Every row gives one point. Examples show where two turns around zero, p and q, send a point. Where does a point land after both, in the order given? Backwards means that the second turn is done in reverse. Each puzzle has new turns, and all numbers are rounded.
In the rows, zero is written as 128.

Turn p:
[121 157 124] => [106 131 108]
[169 103 148] => [180 135 127]
[125 121 144] => [133 142 137]
[ 97 130  95] => [ 93 102 141]
Turn q:
[157 113 104] => [101 108 105]
[141 125 124] => [123 123 116]
[154 125 133] => [130 121 102]
[ 81 161 133] => [137 168 169]
[ 94 148 150] => [153 154 156]
[141  96 125] => [125  94 120]
Where do these land?
p, then q: [161 119 105] => [114  94 109]
q, then p: [109 120 128] => [138 145 132]
p, then q: [ 85 158 138] => [133 158 172]
p, then q backwards: [157 114 141] => [127 131 163]

Turn p:
[102 142 101] => [117 160 149]
[111 129 163] => [165 119 138]
[156 146 146] => [142 125  93]
[142 132  91] => [ 92 143 119]
[128  91 139] => [125  92 143]
Turn q:
[ 96 155 130] => [ 96 122 101]
[141 141 123] => [141 132 115]
[122 133 106] => [131 107 118]
[153  83 154] => [143 151 179]
Where do these land?
p, then q: [102 155 141] => [148 154 106]
p, then q backwards: [138  91 141] => [108 114  96]
p, then q: [124 102 138] => [125 135 155]
q, then p: [101 117 134] => [143 125 153]
q, then p: [128 153 106] => [ 95 127 132]
p, then q: [175 150 108] => [125  77 105]

Turn p:
[152 120 138 149] => [157 145 124 131]
[115 111 136 128] => [134 118 146 119]
[148 121 155 118] => [136 152 149 141]
[139 155 151 154] => [151 128 116 165]
[129 156 103 131] => [112 123  95 134]
[ 86 105  86  88] => [ 78 102 139  79]
Turn q:
[113 147 111 132] => [135 124 102 140]
[142 152 117 130] => [128 118 125 156]
[137  58 122 134] => [ 80 133 143  78]
[127 141 116 107] => [139 104 122 132]
[120 143 175 137] => [160 162 148 134]
Where do these land?
p, then q: [ 82 120 177 138] => [110 169 173 104]
p, then q backwards: [128 105 123 111] => [131 102 141 127]
q, then p backwards: [144 124 103 156] => [128 158 119 102]
q, then p backwards: [129 153 133 106] => [118 129 147 154]
p, then q: [ 94 156 139 113] => [117 162 115  99]
p, then q: [155 113 101 145] => [130  88 125 146]
q, then p: [165 124 120 127] => [147 104 151 129]

Turn p:
[160 110 163 113] => [166 115 141 160]
[118 129  96 140] => [102 120 126 105]
[126  90 114 132] => [113 110 162 127]
[117 164 141 149] => [116 148  91 138]
[130 118 169 103] => [162 147 144 153]
[134 108 104 123] => [123 108 147 111]
[111 176 109 136] => [113 147  87 101]
Turn q:
[136 124 103 144] => [153 118 130 114]
[105 155 100 148] => [156 141  93 113]
[116  93 108 102] => [106 123 144  87]
[141 156 159 145] => [136 132 119 173]
[130 151 140 101] => [116 161 133 141]
[141  89 159 127] => [ 99  94 151 141]
Where do these land?
q, then p backwards: [154 112 149 124] => [131  93 134 139]
p, then q: [114 122 132 141] => [126 128 108 130]
p, then q: [ 69 120 120  94] => [108 181 116 166]
p, then q: [142 143 143 130] => [151 121 134 121]
p, then q: [161 143  95 150] => [116 113 143  80]

Turn p:
[162 113 155 137 114 124] => [148 156 147 154 125 115]
[135 131 120 103  95 132] => [151 131 138 123 148 156]
[112 119 131 158 140  98] => [ 92 143 134 117 126 102]
[150 103 120  92 120 145] => [160 147 114 134 118 161]
[108 118 161 149 136 127] => [129 134 125 117 125  84]
[137 138  87 112 118 165] => [144  99 133 123 111 174]
[ 92 174 123 145 173 105] => [ 72  87 105 126 144 103]
Turn q:
[ 95 131 115 122 144 104] => [122 111  99 146 145 147]
[124 157 120 162 129 114] => [134 136 117 118 171 117]
[172 131 114 130 132 128] => [153 159 149 123 128 137]
[126 106 172 147 152 161] => [113 103 172 148 124  94]
[162 124 120 100 129 127] => [146 143 144 122 106 154]
[ 92 114 112 154  90 101] => [132 128  68 131 130  98]
[132  99 144 161 134 145] => [129 129 147 151 125  87]
[147 156 144  88 101 123] => [136 119 132  78 107 154]
[100 135 113  88 141 149] => [ 86 122 123 134 116 164]
Where do these land?
p, then q: [ 96 126 135 127  88 102] => [125  97 152 131 133 170]
q, then p: [135 113 138 119 173 149] => [142 129 140 122 118  79]
q, then p: [157 127 148 152 102 135] => [126 149 123 154 165 133]
q, then p: [121 157 125 151 114 107] => [109 128  98 143 122 151]
p, then q: [ 93 133  86 114 159 163] => [104 156 104 144  72 134]
q, then p backwards: [137 107 109 130 153 128] => [166 127 133 123 127 121]
p, then q: [159 124 155 128 152 146] => [156 153 115 120 144 102]
q, then p: [127 137 128 103  83  95] => [146 133 129 129 127 187]

Turn p:
[130 135 166 115 119 155 156 136] => [108  92 105 146 102 128 135 136]
[130 117  96 160  99 100 101 130] => [162 161 153 131 154 147 151 124]
[ 96 116  99 153 111 117 123 105] => [151 166 140 130 118 144 135  95]
[174 114  98 101 143 146  96 133] => [142 137 126 141 168  81 105 155]
[134  91 134  98 103  93 147 113] => [142 132 169 147  92 136 113 159]
[127 142 132 101 104 136  88 118] => [103 156 134 144 132 101 152 143]
[131 147 114 155 144 139 160 123] => [131 122  97 123 136 156 107 108]
[117 166 145  98 172 136 145 166] => [ 97 100  91  76 119 114 120 148]
[142 120 166 151 144 119 156 108] => [112  88 145 140 124 156 108 110]
[ 99 133 131 149 140 140 108 148] => [131 124 119 103 134 116 155 100]
Turn q:
[114 159  98 138  98  89 165  86] => [107 192 131  83 137 112 148 147]
[140 107 138 118 151 130 100 118] => [128  85 122 123 138 128 115 136]
[147 110 127 140 142 127 109 165] => [127  97 144 152 102 142 126 137]
[107 138  81 125 104 126 176  98] => [142 197 132 108 150 126 129 154]
[105 112 144 126 131 120 124 142] => [140 118 108 139 112 113 135 130]
[159 106 166 119 136 141 123 155] => [147  82 144 146 124 135 144 104]
[123 134 124 155  65 169 107 115] => [144 157 143 101 102 129  79  84]
[129 147 131  94 158 115 120 144] => [110 111 100 144 142 152 150 134]
[128 139 143 138 166 135 128 130] => [106 112 127 156 145 115 127 126]
Where do these land?
q, then p: [120 108 155 150 143 139  91 112] => [148 145 180 127 130 114 134 127]
p, then q: [157 111 114 104 110 111 157 114] => [117 113 144 144  89 142 112 102]
p, then q backwards: [119 105 144 148 125 132 136 120] => [144 122 149 131 121 141 123 149]
p, then q backwards: [161  97 109 162 156 152  88 157] => [132  97 168 106 148 161 160  85]
q, then p backwards: [107 141 113 101 135 140  88 131] => [140 158 118 134 138 142 171 124]
p, then q backwards: [107 117 130 140 102 100 154 120] => [147 125 111 124  99 129 125 165]
p, then q backwards: [102 143 159 126 114  97 160 117] => [155 144 109 133 110 105  99 161]
q, then p: [129 155  98 110 171 110 158 131] => [138 105  86  83 125 137 128 105]
p, then q: [125 152 128 111 112 167 159 134] => [133 165 140 125 104 145 106 156]
p, then q: [110 135 154  97 142 145 129 157] => [158 142 112 114 107 136 152 155]
p, then q: [170 145 103 159 100 114  89 117] => [ 87 122 141 183 159 111 128 123]

Turn p:
[128 164  92 137 149 162 156 130] => [135 136 119 134 113 127  89  73]
[139 104 119 101  89 149 134 139] => [102 136 114  85 128 142 112 147]
[131 163 121  92 147 105 145 136] => [149 168 151 118 148 121 130 101]
[ 98 129 145 121 152 123 112 132] => [159 126 115 141 145 109 138 137]
[134 111 148 142  95 148 167  98] => [101 123 136 145 126 167  89 155]
[135 130 154 160 148 104 114 154] => [161 104 150 137 108 125 158 134]
[121  88 118 146 132 109 107 126] => [114 123 116 140 105 107 154 154]
[108 163  94 148 133 111  97 149] => [134 106 139 121 125  74 138  94]
[157 101 162 105 108 141 119  87] => [ 98 130 113 132 156 179 144 156]
Turn q:
[130 176 104 168 127 119 154 144] => [147 165 123 141 146 117  72 133]
[125 128 138 108 101 134  87 109] => [151 112 157 139 116 146 162 133]
[144 111 125 118 146 147 105 112] => [112 114 135 133 140 120 159 148]
[142 152 142 135 124 118 177 139] => [132 130 127  97 132 118  78 119]
[130 120 140 104 151 118  92 115] => [119  92 129 144 144 147 155 130]
[111 146 145 162 135 121 166 180] => [113 143 103 132 101 127  61 120]
[131 125 135 112 124 151 103  85] => [130 121 157 119 138 144 166 152]
[104 124 127 144 129 148 140 110] => [115 159 129 116 123 144 133 141]
[115 114 110  86 132 128 123 133] => [144 113  96 121 126 130 159 127]
[113 106 124 163 134  73 176 154] => [102 155  99 125 128 121  89  63]
[163 106 118 107 106 151  85 126] => [142 104 153 143 116  95 174 143]
Where do these land?
p, then q: [109 138  92 124  91 120 122 163] => [149  90 118 129 131 155 148  91]
q, then p backwards: [121 138 112  94  86 144 115 129] => [130 120 152 134 161 116 122 170]
p, then q: [133 137 166 133 172 118 177 131] => [122 122 182 136 126  98  98 162]
q, then p: [113  93 115 108  92 136  95 144] => [ 94 133 166 128 111 150  94 140]
q, then p: [140 132 159 147 148  97 103  96] => [158 110  95 169 132 140 123 148]
p, then q: [150 116 112 129  86 145 121 143] => [145 119 105 117 102 147 161 128]
q, then p backwards: [139 137 136 134 155 136  92 128] => [118 120 151 149 115 118 122  97]
p, then q backwards: [136 127 117 130 172 116 173 111] => [ 96 133 112 171  98 118 111 140]
q, then p: [112 133 141 155 151 139 153 109] => [154 118 107 119 155 107 118 113]

Turn p:
[145  99 114 113 122 149 166 128 111] => [165 146 115  96 139 126 150 141 137]
[ 98 134 122 157  98 115 119 137 144] => [ 91 158 130 137 120 115 105 119 138]
[119 137 109 104 141 120 130 132 152] => [123 117 106 115 134 150 108 116 121]
[ 88 152 119 165 155  71 144 112 146] => [ 90 146 132 149  81 185 104 127 138]
[129  87 125 145 115 134 114 133 147] => [121 146 154 119 161 122 118 128 148]
[150  92 119 106 104 111 160 105 145] => [143 153  98 127 169 151 142 148 151]
[137 166  91 111 149 167  86 109  93] => [158  66 120 120  99  91  94 146 123]
[149 160 152 142 138 133 110 152 114] => [136 109 146 154 109 108 140  99 112]
[116 115 145 127 117 117 102 147 117] => [118 140 149 139 141 114 121 131 101]
[149 138 184 109 140 163 147 125 110] => [136  99 130 123 127 115 196 126 109]
Turn q:
[130 114 160 119 133 107 103 163 106] => [111 164 136 110 133  94 112 111 147]
[ 98 125 127 119 142 171 161  52 147] => [124  99 157 144  80 193 156 155 113]
[129 123 124 116 141 104 139 179 146] => [134 131 104 105 121  81 110 143 121]
[105 140 154 144 150  99 119 152 125] => [103 147 127 139 123 104  85 134 129]
[185 122 118 150 128 131 136 117 136] => [160 113 144 123 172 133 137 149 138]
[128 132 112 154 116 156 131 121 116] => [148 139 121 146 140 157 135 124 117]
[105 126 148 110 105 148 148 105 162] => [117 112 111 120  90 161 143 146 150]
[129 121 112  91 139 179 125 108 150] => [119 119 131  97 114 157 175 141 100]
[111 166 148 138 125 105 120 158 116] => [100 147 103 156 134 102 105 125 135]
[153 150  94 132 116 120 109  91 119] => [128  91 138 148 165 140 145 104 120]
[150 116 114 126 114 121 155 123  86] => [167 132 146 150 130 110 151 112 140]
[114 102 125 137 127  93  91 168 128] => [126 142 117  98 134 102  82  94 126]
Where do these land?
p, then q: [ 97 139 139 135  90 114 111 145 109] => [112 132 117 169 130 114 102  99 128]
q, then p: [172 117 118 155 144 147  98 151 113] => [152  80 134 134 103 154 141 119 102]
p, then q backwards: [117 112 109  92 125 155 160  86 133] => [154 126 137 118 109 150 133 150 186]
q, then p: [150  94 127 145 150 102 114 148 111] => [129  93 134 169 139 146 133 130 104]
q, then p: [127 139 116 147 115  97 103 146 138] => [131 108 145 131 132 144  91 149 132]
p, then q: [142  87 161 116 110 137 124 123 156] => [120 132 151 134 103 111 115 171 101]
q, then p: [131 134 109 102 136 124 130 158 114] => [142 146 110 148 112 149 123 144 120]
p, then q backwards: [126 155 144 130 156 162  87  98 128] => [133 140 118 100 142  85 141  90 157]
p, then q backwards: [ 86 145 124 153 130 112 192 135 157] => [ 79 115 165 104  98 169 101 133 129]
p, then q: [131 157 133 105 125 130 161  90 119] => [178 120  98 122 120 124 138 122 111]

Turn p:
[101 119 146 114 151 164 147 116 117 131  98] => [119 158 106  92 135 122 148 105 134 150 149]
[138 150 112  85 134  86 147 103 130 106 154] => [180 125 111 173 138 130 110 129 130 159 112]
[116 160 121 155 153 148 104  94 110 152  85] => [120 128 148 103 186 131 133 110 129 121 179]
[153 121  94  97 152 150 133 105 151 124 156] => [139 116 100 128 126 116  77 139 163 153 133]
[101 135 135 129  87 119 105 108 154 154 165] => [161 128 159 115 129 133 117 118 155  91  88]
[154 161 143 161 147 161 114 177 118 127 100] => [ 65 107 143 116 129 154 121 111  88 133 153]
[108 150 113 141 114 134 104 133 151 143 105] => [132 113 144 118 133 126 122  96 126  91 146]
[143 130 135 135  86 142 162 125 123 101 112] => [110 100 124 143 115 123 171 111 146 147 114]
[127 102 103 147 162 121 117 157 148 123 150] => [129 127 134 121  92 113  94 162 109 120 148]
[ 98 112 134 112 118 106 167 100 108 132 161] => [164 165 138 137 127 104 147 137 146 153  97]
[149 104 136 119  98 123 143 159  92 132 105] => [ 85 139 108 156 125 117 161 132 117 119 108]
[166 106 147 137 133 105 113 149 168 145 140] => [117 130 128 144  95 170 107 159 137  99 128]
[110 112 145 133 127 103 108 138  93  95 132] => [142 128 123 120 134 123 158 156  84 126 109]
Turn q:
[147 129 121  95 123 129 107 144 136  98 115] => [112 156 120 111 138 128 153 116 102 134 108]
[137 131 125 132  99 142 147 149 134 142 115] => [142 147 129 158 136 149 133 129 125 108 127]
[140 130 125 123 112 107 113  99 116 131 111] => [123 109 128 109 140 136 122 127 132 113  94]
[ 88 127 119 151 205  58 170 157 110 136 134] => [117  53 119 153 100  84 114  77 104 126 187]
[137 131 120 107 113 157 121 139 126 183 125] => [165 157 141 154 140 125 121 111 152 130 101]
[148 130 180 125 121 146 116 139 108 110 129] => [120 141 139 125  86 163 138 137 119 150 108]
[ 88 120 150 155 110 147 114 158 107 102 146] => [132 118 121 156 104 129 150 179 112 161 135]
[151 113 120 103 139  75 123  97 196 159 133] => [ 80 147 144 111 147  84  82 100 144  82 118]
[114 167 119 146 144 119 129 123 121 102 135] => [114 102  99 118 123 130 153 127 145 135 149]
[130 109 112 188 124 157 121 124 115 147 139] => [170 114 160 130 123 124 142 167 148 114 147]
[132 125 112  98 127 141 155  92 121 109 154] => [119 131 131 103 168 151 107 123 134 158 146]
[122 125 133 113 119 156 119 116 148 118 100] => [140 161 103 110 129 133 119 141 120 124 116]
Where do these land?
q, then p: [121 153 147 139 119 134 155 163 127 132 140] => [117 110 172 114 115 114 131 128 147 131 125]
q, then p: [120 121 164 165 123 167 138 120 105  88 144] => [ 76 137 131 120 103 115 107 107 132 119  81]
q, then p backwards: [168 136 129 133 107 133 133 111 153 140 118] => [124 121 151 131 115 126 109 122 140 173 128]
q, then p backwards: [122 129 169 130 124 109  91 100 142 134 172] => [158 102 119 149 119 167 151 138 125 142 171]
p, then q: [143 102 111  81  99 121 118  98  70 149 128] => [132 104  94 112 119  90 151  88 115  86 168]
q, then p: [117 143 117 108 151 141 101 161 137 152 140] => [147 132 160 169 136 144 133 125 148 123 144]
p, then q: [137 154 138 115 126 112 145 110 133 100 147] => [160 140 156 124 119 134 121 124 139 101 123]
q, then p: [145 136 102 171 149 136 114 124 133 144 147] => [147 129 120 145  85 158 127 138 141 142 111]
p, then q: [110 109 102 137  93 103 143 119 127 110 146] => [103 118 144 137 120 147 128 124 102  82 128]
q, then p: [138 129 120 131 160 115 101 133 119 181 107] => [149 108 109 158 133 158 162 148 153 116 138]
q, then p backwards: [ 90 101 136 151 122 167 182 110 157  85 126] => [150 104 124 131 215 108  99 127 139 126 112]
p, then q: [131  85 104 123 142 132  97 160 106 135 106] => [110  92 110 142 151 109 163 125 103 155 136]
q, then p: [114 173 102 121 124 111 131 138 150 119  81] => [154  98 122 147 129  79 123 134 132 154 160]
q, then p: [137 122 153  87 153 112 143 146 133 122  91] => [140 113 129 125 189 105 148 123 139 128 120]
